Each wall is flat, endless, passes through zero and stands at right angles to its row. A trip goes straight from one point to another. List the walls that it crosses, first one first.
(in the rows, 128 means zero)

Walls:
(1): [167 166]
(2): [114 148]
(3): [112 123]
(4): [117  93]
(5): [ 64 128]
(6): [ 85 156]
(7): [209 196]
(8): [136  79]
Trips:
[94 80] to [81 98] => 2
[117 159] to [102 112] => 7, 1, 4, 8
[134 142] to [204 153] => 6, 2
[106 157] to [151 128] => 3, 5, 6, 2, 8
[105 123] to [87 74] => 2

Walls:
(1): [108 144 112 161  88 166]
(2): [ 83 118 153 125 128 162]
(3): [ 92 111  90 154  90 154]
(4): [149 167 129 116  51 122]
(5): [ 98 115  94 108 181 190]
Trips:
[116 115 138 162 135 126] to [116 166 123 193 153 181] => 5
[ 87  85 140 153 144  91] to [121 132 116 147 114  79] => 2, 4
[ 72 121  77 168 151 134] to [139 128 117  84  94 150] => 4
[148  91  87 126 128 123] to [196 123  88  87 171  67] => 3, 5
[150 136 171 107 116 154] to [116 154 106 151 119 148] => 1, 5, 3

Walls:
(1): [213  87 133 106 119 164 144 161 139 103  84]
(2): [111  82  50 143 132 105  99 157 125 137 171]
(3): [146  86 119 116 112 113 136 124  78  99 159]
(4): [ 94 100 108 137 133 106 192 142 137 128 119]
(5): [172 129 181  92 167 100 119 129  89 121 171]
Trips:
[207 127 123  93 107 107  64 210 152  91 112] to [119 172 120 146 160 137 127 156  71 173 184] => 1
[125 112 132  74  95 165  91 116 169 110 154] to [117 136  54 137 142 131  47 105 106 131 113] => 1, 3
[123 153 112  69  92  99 101 193 106 117 138] to [134  45 118 163  77 108 101 125 135 123 122] => 5, 4
[161 142 130 157 183 160  50 128 153 130 102] to [136 163 125 140  87 177  53 106 133  99 147] => 5, 1
[161 111 158 111 130 129 124 120  85 145 112] to [132 178 155  63 137  87 134 167 167  86 110] => 3

Walls:
(1): [131 139 129 156 136 167 169 176  85 128 169 130 121 123 192 188 115 117]
(2): [ 93 192  86 108 129 144 118 170 129 174  83  97 102 119 147  73  52 113]
(3): [166  85 148  63 137 112 102 125 154 189 128 117 133 181  86 150 151 134]
(4): [124  83 114 156 156 147 119 171 159 185 124  96 133 154 105  98  78 168]
(5): [132 138 159 145 149  55  63 168 119 152  59 122 140 160 115 100 186 129]
(6): [ 94 127 116 184 178 132 152 121  77 121 104 103 124 152 176  81 137 117]
(7): [ 87  95 155 182 123 132 150 157 115 170 103 148 143 108  68 165  86 122]
(8): [141 140 178 107 148 167 167 133 169 139 149 165 125 112 141  81 146 110]
(9): [141 126 130 122 148 117 163 136 159 160 124 131 118 110 100 105 110 121]
Trips:
[112  81 165  83 148 155 139 127 122 130 164  72  42 125 180 107 157 159] to [133 148 158 146 129 133 155 131 199 147 149  86 123 125 164 110 100 173] => 9, 2, 3, 6
[124 138 143  62 143 135 141 102 107 101  98  88  72 103 164 147 126 139] to [108 189 158  87 190 182 136 102 118 105  93  94 112  80 107 137 119 181] => 8, 9, 1
[115 142 109 184 115 107 137 124  98 109 135 136 162 127 123 171 142 100] to [124  85 108  83 130 136 129 118  38  83 110 129 100 143 107 127  76 116] => 5, 2
[126 103 157 115  70 133 144 113 104  42  94 183 133 119  94 102 122  51] to [ 85  70 157 147 166  68 125 168 139 127 191  84 125 163 128 186 202 173] => 5, 8, 3, 1, 6, 4

Walls:
(1): [132  84 173 117 125  85 131 146  88 137 160 115 134 159 101 106 123 148
  91 170 137  87 130 102 117 115  69 107 132 162 116 102]
(2): [105 171 109  75 182 145  87 148 176 130 124 123 187  54  93  84 129 136
 149 122 110 168 134  95 121  79 106 137 138 159 138 102]
(3): [196 102 128  91 129 117 131 119 158 154 146 128 146 126 189 130 181 139
 161 136 131 114 157 137 120 140 131 101 130 123 184 127]
(4): [183 126 128  77  69 150 140 152 130 154 126 152 134 168 132  86 158 137
 145 139 162 172 125  83  61 183  90 141 129 101 158 115]
(5): [ 84 173  81 176 133 166 100 127 106 158 118  82 154 110  93 123 184 153
 149 168 127 128 139 159 111 146 142  80  75 124 140  71]
Trips:
[122 173  96 157  88 106 108 116 103 143 114  95  97 150 126 159 114 137
 171 188 136 138 119  59  97 151 124 129  98 155 138  96] to [112 156 105 130 152 137 134 139  64  71 102 174 111 173  78 132  72  98
 134 112 157  91 118 105 114 128 153 112  96  76 133 197] => 1, 5, 4
[128 106 120 115  99 186 114  83 105 113 118  80 142 144 124 119  92  78
 169 178 184 122  89 147 117 185 149  95 118 127 116  92] to [112 163 174 119 144 141  65 127 158 127 143 155  73  60 100 148 100 184
  96 142 187 155  93  91 143 122  74 156 225  93 154 100] => 1, 2, 5
[151 220 109 120 117  59 114 106  70 113 109 151  51 102 107 102 143 106
  42 144 118 148 135 166 116 138 167 142 168 122 109 160] to [122 197 110  93 114 136 129  95 153 138 131  66  89 100 112 131 107 192
 167 116 112  93  60 139 234 156 170 103 140  88 179  75] => 5, 2, 3
[143  90 206 161 120 143  66 149 160 157 156 147 151 114 125 110  97 149
 187 154 134 122  81  96 129 125 118 107  94 168  97 140] to [191 102 104 154 165 149 110 175 115  59 140 135 180 135 185 106 134 115
 134 115 115 135 199  88 122 166 132 131  98 152  91 172] => 1

Walls:
(1): [131 137 124 124 116 153  67 131 126 100 180 119  59 197 135 153 135 176
 152 156 129 160 131 120 168 122 153  99 126 127  63 168 176 162  78  81
  27 107 136 158  61 157 139 174 101 118 149 169]
(2): [ 88 145 168 164 211 168 134 130  99 127 238 120 190 162 153 143  93 162
  84 167 143 101  84 185 112 157 150 104 148 170 162 152  41 144 110 135
  93 129 148 105 112  90 116 127 171 206 150 122]
(3): [ 92 156 108 113 192 139 152 135 154 136  42 134 111 108 158  97 168  98
 135  98 121 143 165 157  71 177 130  89 138 192 178  75  59 131 119 100
 152 145  81 128 174 168  98 144 128 134 121 102]
(4): [130 124 158 135  82 109  74  75  90 126 123 112 113 126 151  88  60 123
 162 105 147 146  71 112 135 136 173  95 119 190 168 135 127 171  85 154
 139 143 119 129 118 110 171 110 165 175  95 137]
(5): [172 138 149 137 155 125 100 125 132 147  98  97 171 110  61 122 155 122
 131 119  98 147 177 146 107 145 174 180 140 139 162 132 132 122 150 190
 125 142 114  81 152 133 122 136  80 115  87 151]
(6): [ 98  77 127 100 136  65 114 148 145 111 152  96 147 137 124 144 138  80
 147 131 101 152 128 171  73 118 141 122 145 176 131 124  49 127 100 160
 110 132 105 165  91 205 130  84 142 115  67 162]
(7): [189  80 145 115  54 141  61 143 146 139 117 185 168 147 132 106 108 182
  83  69 152  98 141 127  58 129  93 128 157 117 102 137 124 107 125 160
 104 150 108  62 223  61 104 177 115  61 159 176]
(8): [ 97 114 156 219  75 153 122 146  88 122  76 133 113 161  94  92 128 124
 157 113  88 144 116 133 178 128  60 106  71 150 160 100 108 167 156 161
  60 128 118 136  87 190 135 127 160 133  25  99]
(9): [182 109 129 144  43 110 142  95 139 160 127 113 103 110 137 151  94 141
 115 127 109 134 153 165 209 136 126 114 143 156 112 199 135 161 112 131
 157 156 144 157 102 149 122 115 131 180 112 134]
(10): [115 104 115  86 103 110  75 162 153 130 180 114  26 115 102 116 170 122
 154 107 132 147 113 127 120 179  85 108 199 157  82 127 109 108 142 101
 109 147 137 155  72 110 183 162  70 130  91 140]
(11): [130 119 108 100 115 139 161 185 106 168 112 118 166 113 168 134  85 144
 111 169 138  97 154 107 123 161  88  92 139 107 142 166 109 141 157 108
 162 118 194 145 109  94 183 179 111  98 231  97]
Trips:
[170 147 107 181 128  97 125 174  75 137 148 129  77 121 130 101 124 169
 123 111 105  77 136 201 172 103  96 160 121 105 155 160  94 123  79 162
 166 143  94  84 118 122 116  81 135 145 108  71] to [155  71 138 115 135 159 202 153  91  85 149  91 156  86 161  97 138 118
 119  91 107 199 124 135 188 142 129 110 144 193 196 138 131 126 133 124
 117 105 118 154 198 178 111 135 108 154 155 102] => 3, 6, 11
[ 77 168 117 142 120 111 185 104 120 149 106 107 133 130 158  90  90 104
 119 152 127 134 121  64 129 152 198 190  78 134  88 117 171 103 121 146
 139 103 167 109  97 139 135 101 115 123 104 136] to [177 113 159 159 162 144 146 171 107 111 151  90 108 164 143 112  92  69
 155 109  72  84  94 111  97 154 163 147 130 152  98 119 142 139 112 126
 134 123 143 120 112 126 146 111 163 141 115 152] => 8, 6, 2, 1, 10
[145 138 127 105 205 116 138 170 119 106 147 151 122 149 156 140 187 107
 151 189 193 111 100 137 140 104  88 147 148 182 165 102 153 133 127 173
 114 117 169 107 161  74 112 157 204 152 149 178] to [133 143 156 140 124  74 101 102 114 192 181 164 119 110 185 164 162 125
 108 144 162 112  63  90  91 180 123 150 152 142 109 139 113 226 153 130
 134 171 135 143 125 182 178 150 122 128 158 105] => 4, 10, 7, 3, 1, 6, 9
